Each row of a before or after table is a point. One or more steps were done to the points. Then noise was added and the rows were shuffled. The steps act on columns, c1 being the first. What was done? A step turns or swaps two columns, mirrors them in a line or flattens them onto one, adds a multiple of one to another, or multiplies or shifts one. Angles are multiples of 10 degrees, from the lower column toward the higher: turns from -170 to 170, lines from 10 to 170 but not 90. Use the fewest steps. Two steps may share a column if one is a turn and the other turns, adds or multiplies; they go together, in the order done. Otherwise the lowest column goes first.

Before:
[[ 63 -21]
 [-16 -82]
 [-26 -24]
 [  8  -9]
 [ 21 -80]
 [ 52 -55]
 [-26   1]
 [ 12  -6]
 [-25  36]
 [-35   2]
 [ 13  19]
 [-56 -67]
 [-45  43]]
After:
[[-25  -1]
 [-35  -1]
 [-28  -1]
 [-44  -1]
 [ 52   2]
 [  9  -2]
 [-27   2]
 [ 63   1]
 [ 12   2]
 [-15   2]
 [ 14   0]
 [ 22  -1]
 [-58  -1]]
Steps: multiply c2 by 0

Before (13 x 6):
[[ 41 -21  -2  19  -9   8]
 [-24  63  23 -33   2  69]
 [ 19 -37  17 -20   8 -12]
 [  5  -5   7  25 -22  -8]
 [ -6 -45  -9 -31 -11   4]
 [ 56  -1 -31 -20   1 -35]
 [-10  13 -99  -2 -92  33]
 [ 15  53  55  -1  19  20]
 [-21  48 -12  20  10  60]
 [-30  10  19  18  22  36]
 [ 36  -7 -10  -2  10 -33]
 [-54  25  42 -36  22 -12]
 [ -4   8 -63 -14 -91  19]]
After:
[[ -12   52   55    8   20   21]
 [  62   25   39   15   24  -12]
 [ -44    1  -31   37    2  -36]
 [ -44  -23   -1   -3   -9    8]
 [  35   62   22   25    1   71]
 [ -13   -4    7  -22  -23   -8]
 [  13   14 -101   -2  -92   35]
 [ -34   -9   -9   15   10  -36]
 [  17  -43   -9   26  -13    2]
 [  13   49  -13  -26   11   61]
 [   9    8  -64   13  -89   18]
 [  21   11   18  -24   23   34]
 [  -9  -39   17   24    8  -12]]
Steps: turn c1 and c4 by 160 degrees

Before:
[[ 12  -7  35 -60  38 -34   7  23  22  21 -20  22]
 [-15 -12  11 -43 -31 -18  -9   1  55  59 -15  11]
 [ 13 -63 -22  16  22  -9 -12  23  50   1  -7   3]
 [ 31   9  31  -6 -15 -10 -17  20  16  29  -4  61]
 [-47 -72  44  -4  -6  12  51  61   6  17 -73  50]
 [  0   3 -22  27 -22 -32 -20  26  18   4 -49 -23]
 [-12  39  32  52  17  66  29  32  46 -30  17 -26]
 [-18   8   1  10  24 -12 -16 -41  41  25 -43  36]
 [-27  13  60  18 -12  84 -42  24 -26  -3  10 -40]
 [  4 -24  49  69  12  21  31  23 -11  19   5 -39]
 [-10  -3 -39 -31 -19 -40  -1 -34  12   6   3  27]
 [ 49  -6  -7 -60   0  28  19 -11  38  24 -39  15]
 [ 32  -6  88  64   6  53  21   1  50 -75  14 -56]]
After, 13 rows:
[[  25   -6   35  -73   39  -13    8   18   28  -10  -28   -7]
 [   9  -67  -16   12   22  -14  -16   22   48   20   -9  -11]
 [ -29   37   -2   73   16   42   32   42   43  -48   19    2]
 [ -35  -27   49   70    9   -2   32   36  -11  -25    5  -20]
 [  32   -6   14  -44   -2   49   18  -23   44   21  -49  -41]
 [  71   10   44   -8  -15   -7  -15   -3   14   -6   -6   -6]
 [   6  -12   53  -50  -30    0   -9    1   56   28  -19   12]
 [ -45   11   40   42  -10   74  -41   38  -23  -46    9   15]
 [  30  -74   42   -4   -7   14   50   51    9  -22  -96   60]
 [ -40   -8   -3   77    6   28   22   11   52 -112   17  -49]
 [  27    5   22    2   22  -15  -15  -49   41   15  -56   29]
 [ -22    1   -9   12  -22  -43  -21   31   21   17  -65  -15]
 [  21    0  -21  -43  -21  -28   -4  -43   12   34    2   18]]
Steps: turn c1 and c12 by -70 degrees; add -0.3 times c1 to c8; turn c3 and c10 by -50 degrees; turn c4 and c6 by -20 degrees; multiply c11 by 1.3

Before (12 x 24):
[[-19  10  10  28  11  25  24 -13   6 -47  49  78 -50  -6   7   3  53   6
  -56  18  -2   2  10 -19]
 [-33  21  22  -7  29 -31 -22  44 -12  -1   3  30 -11  51 -30 -24 -12 -18
  -46  -6   6 -33 -22 -19]
 [  2 -15 -26 -10 -32 -11  10  39  16  27   4 -35 -18 -22  -6 -24 -13  34
   10  -1  32 -54 -14  48]
 [-43  36  20 -21  17   0   0  31  20  24  -2  39 -40  37 -13  11 -46  -8
  -23 -32  -3  15 -29 -16]
 [  5   5 -10  -4 -38  49  28  24  -3 -16  -8 -38  20 -27 -26 -29  -2  -4
   27   3  19 -36   0  22]
 [-11 -16   0  20 -40  30   3  29 -28  21 -21 -40  -3 -19 -15   6 -36  25
   15  37 -25 -63  -1  37]
 [  5  15  22  78  32  25 -13   2   5 -19  43  31 -40  17   5   7  36 -24
  -42  -5  -4  20 -28  -8]
 [-14 -22 -23 -23  -8  30  27  13  -5  20 -31 -74  -3  10 -36  -3   1  33
   -6  18   2 -36 -20  40]
 [ 19  10   5  37  33  27  42   9  10 -46  38  45 -22  19  58  12  43  -8
    1  53  -6   4 -17 -12]
 [ -4 -14   1  35  31  34 -31  21  10 -24  30  45   5   7  34  32  52   0
  -15  18 -13  30  22 -21]
 [  9   6 -10 -11 -45  27  -9   2  12  26  15 -60  12   7 -17  -3 -18  35
    4  19  -6 -58 -19 -13]
 [ -7  -2  25  -8 -17  11  -5  42   8  18  -6  60 -18  44   0   8  -5 -28
  -66   6  22  14 -49 -15]]
After, 12 rows:
[[-53 -17   0  21 -42  30   4  30 -28  22 -19 -39  -2 -18 -15  34  -6  25
   12  37 -23 -62  -9  37]
 [ 52  -2  26  67 -17  12  -5  40   9  19  -5  61 -17  43  -2   7   5 -30
  -81   4  21  13 -23 -16]
 [ 64  10   3  63  32  26  41   8   9 -46  38  45 -22  18  58 -36  25  -8
   -6  54  -5   5 -17 -13]
 [-50   8 -10  18 -45  29 -10   2  13  26  14 -60  11   8 -18  16  -9  34
   -3  18  -6 -59 -20 -13]
 [-87 -23 -22   6  -8  32  28  13  -5  20 -31 -73  -3   9 -35  -2  -3  33
  -13  16   3 -35 -16  39]
 [ -5  35  20  24  15   1   0  32  20  24  -1  39 -40  36 -11  48  -6  -6
  -32 -31  -3  16 -19 -17]
 [ -3  22  20  27  28 -32 -22  42 -14   0   2  28 -10  48 -29   5 -25 -19
  -52  -6   6 -33  -5 -19]
 [-33 -17 -26  11 -33 -10  10  40  17  27   4 -35 -19 -22  -6   4 -28  35
    4  -1  32 -55 -16  48]
 [ 35  14  22 118  33  24 -13   2   4 -18  42  30 -41  17   7 -31  20 -23
  -48  -6  -4  21 -12 -10]
 [ 40 -15   0   3  31  35 -31  23  10 -22  30  45   5   8  36 -39  49   1
   -7  19 -12  30  25 -20]
 [-35   5 -10  -3 -38  49  28  25  -2 -15  -8 -37  19 -27 -25  -7 -27  -5
   26   1  20 -36 -10  22]
 [ 59  11   9  13  11  25  23 -13   6 -47  50  77 -49  -5   6 -49  21   6
  -51  17  -1   1  29 -19]]
Steps: add 1 times c12 to c1; add -1.5 times c23 to c4; turn c19 and c23 by -20 degrees; turn c16 and c17 by 70 degrees
